Each row is a point. Examples show where two turns around zero, p and q, send a point. Write where each new point lands after one turn and then the other. Backwards means that the second turn is done in reverse. Each puzzle has new turns, and all numbers are rounded.
In the rows, 128 means zero.

Turn p:
[92 90] -> [124  76]
[173 167] -> [138 187]
[ 97 153] -> [ 88 128]
[151 102] -> [162 122]
Turn q:
[108 174] -> [88 98]
[154 125] -> [125 154]
[ 80 152] -> [116  76]
[143  62] -> [188 158]
[155 127] -> [123 154]
Where do these land?
q, then p: [ 89 133] -> [156 101]
p, then q backwards: [122 116] -> [115 128]
q, then p: [176 155] -> [ 73 135]
p, then q: [177 142] -> [ 80 146]
q, then p: [75 93] -> [191 124]

Turn p:
[ 95 149 131 182] -> [ 98  83 114 164]
[196 114 127  91] -> [174 174 105  90]
[ 91  96 113 152] -> [ 90 140 142 166]
[ 94 105 163 131] -> [ 78 127 142 114]
[165 175 106  84] -> [201 118 136 106]
Turn q:
[108  68  94  39] -> [214 101 145  59]
[161 124 148 132] -> [121 165 118 123]
[108 134 115 221] -> [107 123 141 221]
[111 138 142 131] -> [110 120 142 127]
[153 164 116 128] -> [109 125  87 128]
[127 140 153 118] -> [106 134 135 110]
Where do these land?
q, then p: [176 147 108 137] -> [160 121 134 173]
q, then p: [ 76 153  92 170] -> [ 67 157  99 159]
p, then q: [113  95 123 148] -> [107 103 141 150]
q, then p: [159 152 114  78] -> [170 157 167 136]
p, then q: [116  93 202 107] -> [125  72 156  70]

Turn p:
[117 161 114 123 117  83] -> [156 177 135 122 145 125]
[155 163  87 135 151 185] -> [113 116  99 137 106  53]
[141  99 186 106  98 125] -> [152  88 150 102 115 176]
[128  92 185 155 128 123] -> [106 104 173 126 113 172]
[ 67 128 116 146 154 142] -> [110 134 130 192 152 126]
[156 118 102 125 104 141] -> [127 128  92 109 103 126]
[133 135 106 106 144  98] -> [132 149 117 108 162 118]
Turn q:
[134 117 153 158 139 118] -> [118 109 126 126 103 156]
[138  74 121  81 110 141] -> [140 115 113  72 140  84]
[127 151 142  40 159 149] -> [141 185 135 122  94  55]
[ 98 127 119 156 111 135] -> [ 97 118 124 139 155 142]
[146 140 118 154 160 141] -> [132 151 148 123 120 165]
[122 146 120 149  60 131] -> [129 114  81 158 174 138]
[130 141 122 158 157  82] -> [137 105 169 155 111 156]
Where do these land?
p, then q: [ 90 100  31 129 148 176] -> [109 113 207 149 203 167]
q, then p: [111 127 142 113 116 106] -> [113 148 128 124 130 154]
q, then p: [140 107 159 105  76 145] -> [118 162  75 111 154 126]
q, then p: [156 147 146 153 121  91] -> [102 117 111 121  79 134]
q, then p: [108 137 158 153 141 137] -> [138 133 120 170 113 138]
p, then q: [134 110 147 137 161 121] -> [ 94 124 133 122 108 110]
q, then p: [157 168 112 106 133 119] -> [125 142 150  97  98 102]
